Each row of a before or after table is a point. One or more steps were done to the points. Then noise was added and the rows were shuffled. The steps act on how far a point lies along the listed directions, d1 being the first. Name the steps. A step turns or swaps two directions, mirrors them in a line or flattens them onto one, adds a multiple of one to another, or multiplies one. Angles are multiples of 10 degrees, from the lower direction toward the higher: turns from -170 to 170, lines from 10 to 170 but not 90. Use the fewest steps. Two steps may share a direction if one is a turn and the other turns, adds or multiplies; they go together, in the order done. Otherwise the lowest direction goes first.

Directions:
(1): -50 -29
(2): -29  50
Before (8 x 2):
0: -13 -38
1:  31  -6
2:  54  -7
3:  60  -8
4: -26  13
5:  -8 -43
6:  21 -19
7:  -4  -9
After (8 x 2):
0: -25 -14
1: -26 -48
2:  22  19
3: -17 -28
4: -28 -55
5:  -6   7
6: -32  24
7: -37  24
Steps: turn d1 and d2 by 110 degrees

Directions:
(1): -28  24 -60 -10
(2):   3  48  26 -45
(3): -53 -33  16 -29
Before (12 x 4):
0:   0  26  -8 -27
1:  -2 -21  -6  18
2: -29  -5   1   8
3:  -9   1 -15   6
4:  16   9   2   5
5:  23  -3   2  28
6: -16 -10  -5  -4
7:  -4   6 -27  -8
8:  41 -38  14  45
9: -39   2  -6 -10
10: -13   0  11 -16
11: -15 -24  -2  -1
After (12 x 4):
0:  -4  16 -21 -18
1:  16   8   2   8
2:  40 -56   6  59
3: -38   9  -1 -18
4:  21  -9   0  34
5: -28  -3   2   4
6:   0  32  -3 -34
7: -16 -24  -3   0
8: -18  -6  -2  -6
9: -13  -1  10 -17
10:  -9   6 -11   1
11:  -3 -22  -7  18
Steps: add 0.5 times d1 to d2

Directions:
(1): -38 -45  24   0  21   2 -43 -17 -28
(2):  11 -21 -60   0  10  43  -5 -36   6
(3):  46  18  31  40  25  18 -33 -13  13
Before (11 x 9):
0:   9   0   7  -4  10   6 -14  -7   2
1: -22  -6  34  10  12 -13 -18   1 -13
2:   2  -5  12   9   3 -21  -3   7  -6
3:   3  16  -1  -7 -15 -11  16   6  12
4:  -3  -7  23   8   9  -5 -13  -9  -5
5:  -3   6  -7 -10 -20 -18  28  24   2
6:   7  23  17  -8 -18 -11  30  25   7
7:  14  11 -16   1 -21   5  14  15   5
8:  12  13   9  15  -6   7  -5  13  13
9: -14 -18  43  18  11   0 -39  -1 -17
10:   2  -6 -12   9 -17   2  18   2  12
After (11 x 9):
0:  26  26 -10   6 -24   2  20  23  12
1:   4  -9  -7 -11  10   9 -13 -12   0
2:  15   7   4  19 -17  -4  20  10  18
3: -21 -27  -2  -3   7   3 -10 -20 -12
4:  -9 -18 -14  -1   1 -15   2  -1  -9
5:   9  24  -7  -9 -18 -11  24  10  17
6:   4   5 -26   0 -13  15  11   7  12
7: -50 -59  -5  -8   7  17 -36 -23 -31
8: -50 -35  -2  -8  10  -1 -15 -14 -23
9:   8  20  -1  -3 -24 -21  35  30   9
10:   7  22 -13 -19 -28  -3  50  21  11
Steps: multiply d1 by 1.6; swap d2 and d3

Directions:
(1): -10  -9  60   6  11  -6 -11   0  21 -11  12 -10
(2):  26  15   5 -17  31 -25   7 -21  13  -5 -24  29
(3):  -2  23  -5  47   4  21  16  -3  16 -22  10  24
(4): -37  26   7 -21  -6   4  24  15  22  30  -6  12
Before (9 x 12):
0: -39  28 -17   3  -8  15  30   5  24  18  -7  27
1:  29  -9  -2 -32  21 -24   4 -13   8  13 -28  16
2:  22   6  15  -8  19 -22   1 -10   4   1 -19   7
3:   6 -17  27  20   1 -12 -15   1   4 -24  19 -14
4:  20  10  10 -12  18 -12   0 -14   9  -8  -7  34
5: -10  10 -17  15  -4   6  20  -1   3   6  -2   3
6:  -6  11  -3  17   3  13   8  -4   9 -17   5   6
7:   6  21  -4 -33   1  -9  17  -1  -6  15 -23  12
8:  39  22 -19  18  25   6   7  -6  -2 -31 -14  22
After (9 x 12):
0: -11   2 -22 -16  -8  -4  15   2  -7  24 -10  -7
1: -16  -6  10  19 -22  24  -8  14  -3  -8  27  -2
2: -61  21 -22 -46 -23   5  29  19  16  56 -17  10
3:  -6  -1  19  38  -9  14  -2  11   2 -10  14 -12
4:  -7  -9 -12 -20  -8   0  -5   2 -10   6  -2 -18
5: -24  32   4   8 -16  23  27  15   8   6   1  10
6:  15 -20 -30  10 -21  24 -19  21 -39 -14  12 -37
7:  23 -25  23  11   8 -24 -23  -7  -4 -28  11 -15
8: -10  -3   9  48 -10  30  10   9  20 -12  20   4
Steps: turn d2 and d3 by 150 degrees; add 0.5 times d3 to d1; multiply d4 by 1.6

Directions:
(1):  31  -8  -2  -4  14  20   0  28   8  60 -29   8 -19 -37 -25 -36 -26 -23
(2): -15  22  22 -27  35 -20  18  34 -43  26  19   2  40   1 -22  38  -7 -13
(3):   9  50  37  38   7  -3  48 -12   4 -21  15 -11 -34 -15 -36  -9 -10  14
Before (14 x 18):
0:   1 -57 -52 -37 -19  11 -60   9  -6  15 -13   9  30  15  51   4  18 -13
1:  -4  18   7   4  20  -5  12  14  -7  -2   6 -11   6  -9 -10   5   0  -2
2: -13  11  -1  -9  11 -19   1   5  -5   8  12  -5   2   9  -3  10  -4   5
3:  15 -21 -14   4 -11  11 -11  -2  15  14 -14  12 -18  -5  -1 -21   2  -6
4:  15   3  -1  14 -20   3  -7 -14  14 -13   3  -1 -23   3   9 -11   6   7
5:  -5  15  17   8   5  -4  16 -13  -6 -17  12  -2 -14  -1  -5  -5  11  11
6:  -3  12  24   5   8  -6  18   4 -11 -12  22  -7  -2  -3 -17   3  -4   4
7:  -6 -10 -26 -12  -1  -7 -16  -5  -8  -4  -5  15  14  12  15  12   3   0
8:  -4   0   2   4  -4  -5   2  -7   4 -23  -1  -7  -3  11   5  -9   0   7
9:   6   3   0   9   3   9  10  -6   4  14  -1  -6 -13 -11 -20 -20 -14  -6
10: -10 -37 -27 -13 -16  -1 -42   1   1   5 -17   6  14  17  20   5   4   1
11:   6   9   5  15  -8   7  17 -13  17 -18   1 -13 -22  -3  -3  -7  -1  10
12:  -1  11  13  19  -6   5   6 -22  19 -22  -4 -10 -29   2   1 -14  -1  25
13:  -9 -12  -6 -16  -4  -9  -3  -3   7  -7  12   1   5   9  13   3   1  -5
After (14 x 18):
0:  28 -48 -42 -28  -6  27 -47  28   1  57 -31  12   5 -18  20 -27  -5 -28
1:   5   3   4   6   0   0   7  -1   7  -9  -8  -6 -11   0  -5 -20  -8   1
2:  -4  12  23   5   8  -6  17   3 -12 -13  22  -7  -2  -2 -16   4  -3   5
3:  -1  16  19   9   6  -2  18 -11  -5 -11  10  -2 -17  -5  -8  -9   8   9
4:   9 -31 -20  -7  -7   9 -32  14   7  34 -30   9  -3  -7  -1 -17 -13  -9
5:  12  -5 -20  -7   7   3  -7   8  -3  23 -16  16  -3 -11  -3  -9 -12  -9
6:  16   4   0  15 -19   3  -6 -13  15 -10   2  -1 -25   1   8 -13   5   6
7:   0  12  13  19  -5   4   7 -22  19 -22  -5 -10 -29   1   0 -14  -2  25
8:  -7  12   1  -8  14 -16   4   8  -4  16   8  -5  -3   2  -9   3  -9   2
9: -17  -3  -7   2  -8  -3   0 -21  -3 -20  14  -8   7  16   4   6   5   5
10:  -9  17   6   2  17  -8   9  10  -8  -9   9 -11   9  -3  -5  10   3   0
11:   0 -26 -19   0 -18   3 -18 -12  10  -8  -4  10  -5  13  15  -4  15   3
12:   5  -8  -1 -13   2  -1   5   6  11  14   3   2  -7  -8  -2 -13 -11 -12
13:   3   7   3  14 -10   5  15 -16  16 -24   4 -14 -19   1   1  -3   1  11
Steps: mirror d1 and d3 in the line at 110 degrees

Directions:
(1):   0  -1   7  -6 -46  19  18   3  15 -14  21  -7   4  48  24  11  60 -22  -2 -44 -59  -6  30  13  -7  -5 -27 -16 -50   5   1   2
(2): -11  24  -1   5 -14 -24 -23 -14  53  -5   2  18   3  17  45  -1 -60  54 -31  18 -31  26  13  17 -17   1 -12 -38   2 -35 -19   2
Before (8 x 32):
0:   1 -11   7  -3 -14  17  16  -6  -1   0  11 -18  -4  12   6  -2  32 -14  12 -13  -8  -3  -1   8   5   0 -13   2 -18  16  -7  -3
1: -15  20  -3   8  -4 -11 -28 -15  37   3  -2  18  -3   9  35 -11 -51  51 -19  19  -6  16   7  15  -9  -1  -8 -21   6 -24  -7   6
2:   4  -9 -11  10  22   6   3  -3 -31   8 -15  -5   3 -23 -23 -11  -4 -18  18  14  40  -6 -22 -12  14   4  13  14  27  11   8   2
3:   7  -2  -8   1  40  -6 -12   3 -23  12 -19   5 -10 -42 -31 -16 -35  14   6  40  51   3 -30 -12   5   2  25  13  43   1   2  -5
4: -11   2   2   8 -13   3  -1 -12  28   1   9   7   6  21  27  -3 -11  10 -11   4 -22   4   5  -3  -7  -8 -14 -11 -11  -8  -4  -3
5:  -1  -4  -6  -6   2  -1  12  -3 -11  -7  -8  10   1 -12  -5   3  15  -8   8  -9  13 -11 -11   5   8  -6   1   9   1  10   8  -4
6:  -3   1   2   3  -8  -2   9 -14   5  -2  -4   4   5   6   5  -2   5   4   3  -1 -16   7  14  -3  -6   3   1 -14  -7  -3   3   9
7:   4  -3  -7  -5   4  -8   1  -6  -2  -7  -7 -15   2 -12  -7  -3  18   1  -1   1   6 -10   3  -5   2   3   2   3  16  13   6   8
After (8 x 32):
0:  -5  17   0   1 -23  -8 -14  -8  43  -9   6  15  -2  28  40  -5 -25  41 -26   6 -43  23  15  19 -18  -3 -17 -41 -11 -26 -15   2
1:  -9  14 -10  11  -6 -10 -13 -14  27  -2  -7   9   6   8  27  -7 -43  28 -12  18  -9  16  -2   9  -5   5  -6 -27  10 -21  -8   5
2:  -4 -13   1   5  -4  19  15  -2  -9   4   7  -6   4  10  -2  -2  27 -28   8  -9   2 -12  -2 -16   5 -11  -6  16 -11  17   9  -5
3:  -6   5  -6  -2   4 -12   1  -7   7  -7 -12  18   0 -14  10   1 -16  15  -4   4  11   0 -11   9   2  -5   1  -5   9  -2   3  -3
4:   0 -12   1   3  19   3   5  -7  -9  11  -5 -15  -4 -19 -10 -10  -9   2  14  18  30   1 -22   0   9   3   6  12  17  12  -8  -3
5:  -1  -6   2   1   2   3  15 -10 -13   0  -8  -1   3  -4  -9  -4  15  -8  10  -1   0   0   6 -10   0   1   8  -1  -2   8   7   8
6:  -3  -5   2  -1 -30  31   9   3   0  -3  13  -5  -3  34  12   0  59 -20   8 -38 -27 -15  17  10   1  -7 -21   1 -39  16  12   5
7:   2   4  -8  -3   1 -15  -6  -9  11  -8  -8  -9   2  -9   2  -3   1  15 -10   6   0  -4   6   1  -6   2   0  -6  18   4   3   8
Steps: turn d1 and d2 by -120 degrees
